Each row is a point. Before rounding, the points of a table are all equally far from one centre. They may lie mostly on one side of it. Where is the centre, to within rounding?

Points:
[[ 30 -73]
 [ 32  -2]
 [-35 -41]
 [-10 -76]
 [-23 -66]]
Centre: [  8 -37]

Points:
[[ 16 -45 -49  22 -20 -56]
 [ 58 -55 -39  32  14 -17]
 [-32 -61 -23   9  37 -62]
 [-37 -31 -51  65  21 -13]
 [-17   8 -52  28 -47 -47]
 [  4 -54 -95  23  49 -35]
 [-36 -37 -57  22 -32  33]
 [-28 -22 -89  58  13  -3]
 [-52 -45 -31  29  -8 -34]
 [ -5 -31  -2  63  12  20]
 [  9 -20   0  17 -53   0]]
Centre: [  0  10 -38 -20  30  -2]

Points, 17 rows:
[[ 33  43  75 -27 -21  -7  35  13 -23   2  91  38]
 [ 52  82  75 -16   3  10   2  38   0 -36  64  16]
 [  2  75  68 -20  -1  47  20  66  27   7  77  19]
 [-19  70 -20 -15   4   2 -20  31  14 -11  56  28]
 [-17  29   9   0  34 -35  65  34   1  10  47  51]
 [-17  71  57 -14 -13  14  34  45   3 -33  85  60]
 [ 39  75  -1  12 -27  -1   9  38  20  -5  64  50]
 [  8  55  42  16  14  16  16  67  13 -18  61  57]
 [ 14  95  19 -14   3  14  29  50   9 -37  71  39]
 [-23  62  57  -9 -23  -5  -9  75  58  -6  81  28]
 [ 26  81  27 -10 -27  76  43  63  15   8  21  28]
 [ 35  11  56  -2  19  13 -16  25  33  21  58  37]
 [ 21   6  75 -46 -12  37  38  59   6 -20  65  43]
 [ -7  83  78 -40 -68  29  37  76  48 -61  30  32]
 [ 22  75  48   3   9   9  26  91  14   4  58  44]
 [ 44  40  26   8 -18  -1  45  22 -11   9  82  34]
 [ 15  53  38 -39 -17  28  27  48  68  18  63  76]]
Centre: [ -3  49  51 -30 -28 -13  32  23  25  -2   0  10]
